Each row is a point. Each copy is the shape, with its points in the same order, turned, moved and blurred by noise. Some copies are also mirrored. Which?
(in the rows, 128 means zero)

Shape (8 x 3)
[[128 168 148]
 [114 149  98]
 [130 128 120]
 [112 192 127]
 [ 97  85 114]
 [150 144 135]
 [ 99 139  80]
 [173  84 119]]
Copy 1 (8 x 3)
[[134 171 141]
 [149 144  98]
 [140 123 123]
 [147 188 116]
 [110  93  99]
 [148 140 150]
 [153 133  81]
 [154  75 158]]
Copy 1 is: only turned
Copy 2 (8 x 3)
[[ 90 148 121]
 [126 112  93]
 [136 128 118]
 [ 67 133 101]
 [154  80 145]
 [123 153 114]
 [128  89  84]
 [187 146 131]]
Copy 2 is: only turned
Copy 3 (8 x 3)
[[ 99 141 164]
 [111 168 117]
 [134 139 126]
 [ 77 166 160]
 [135 117  79]
 [133 143 156]
 [107 175  94]
 [192 128 129]]
Copy 3 is: only turned
Copy 4 (8 x 3)
[[122 169 147]
 [107 152  96]
 [132 135 116]
 [104 188 133]
 [108  85 108]
 [153 153 132]
 [ 99 137  77]
 [181 102 112]]
Copy 4 is: only turned

Shape (10 x 4)
[[126  94 117  87]
 [118 148 141 128]
 [144 129 159 145]
 [134 116 119 113]
 [ 35 146 134 197]
 [158 130 138 143]
 [161 146 132 166]
 [156 113 146  87]
 [133 128 170  98]
 [149 136 120  87]]
Copy 1 (10 x 4)
[[130 120  96  99]
 [137 141 141 144]
 [162 157 121 154]
 [128 145 112 114]
 [ 62 141 137 227]
 [158 175 124 134]
 [152 194 138 152]
 [172 130 113 101]
 [170 112 126 130]
 [150 134 128  92]]
Copy 1 is: only turned
Copy 2 (10 x 4)
[[ 81 141 131 149]
 [121  97 120 122]
 [130 112 158 117]
 [114 137 127 152]
 [132  10 109 170]
 [147 130 154 131]
 [163 118 158 135]
 [105 160 136 110]
 [102 128 131  98]
 [107 154 112 128]]
Copy 2 is: mirrored

Shape (10 x 4)
[[124 101 175 168]
 [136 132 108 121]
 [ 83 128 126 191]
 [152 155 122 117]
 [112  90 163 146]
 [152 143 119 114]
 [130 158 127 141]
 [147 129 112 154]
 [125  86 178 156]
 [131 122 146 165]]
Copy 1 (10 x 4)
[[ 95  85 166 162]
 [135 120 120 104]
 [ 84  44 127 108]
 [126 148 144 101]
 [ 97  83 133 169]
 [135 139 140 106]
 [110 115 147  93]
 [143  94 148 111]
 [ 99  96 158 176]
 [114  81 159 121]]
Copy 1 is: mirrored
Copy 2 (10 x 4)
[[ 67 105 117 175]
 [144 131 138 141]
 [ 81 167  84 158]
 [135 137 167 140]
 [ 85  95 106 157]
 [144 127 158 141]
 [113 154 149 141]
 [131 140 136 171]
 [ 73  88 115 171]
 [ 94 131 126 171]]
Copy 2 is: only turned
Copy 3 (10 x 4)
[[ 82 146 173 154]
 [124 104 113 152]
 [ 56 164 107 153]
 [150 119 119 164]
 [ 82 129 167 129]
 [145 108 122 160]
 [125 141 113 161]
 [107 115 123 180]
 [ 79 135 184 139]
 [ 92 139 143 166]]
Copy 3 is: only turned

Shape (9 x 6)
[[ 99 114 132  46 111 116]
 [182 104 139 107 129 205]
 [115 161 159 132 139 130]
 [131 111 136 147 133 139]
 [164 161 157 137 135 110]
 [ 99 152 136 144  99 106]
 [154  73 149 117 148 139]
 [102 167 179 119  70 119]
 [ 92 122 157 138 142 104]]
Copy 1 (9 x 6)
[[ 93 103 157 107 114 205]
 [164 155 200 188  88 156]
 [128 100 130 153 155 131]
 [140 132 133 144 107 122]
 [156 118 160 129 166 113]
 [ 91 115 128 124 143 110]
 [174 124 152 133  77 151]
 [ 75  76 171 136 149 113]
 [127  91 106 123 125 131]]
Copy 1 is: only turned
Copy 2 (9 x 6)
[[161 113 172 106  92 166]
 [185 154  75  98 156 135]
 [128 105 156 127 148  96]
 [118 120 109 126 155 133]
 [114 128 118 143 121  78]
 [ 94 126 169 159 142 135]
 [139  97  79 113 126 152]
 [143 136 178 189 134 119]
 [107  82 153 149 145 135]]
Copy 2 is: only turned
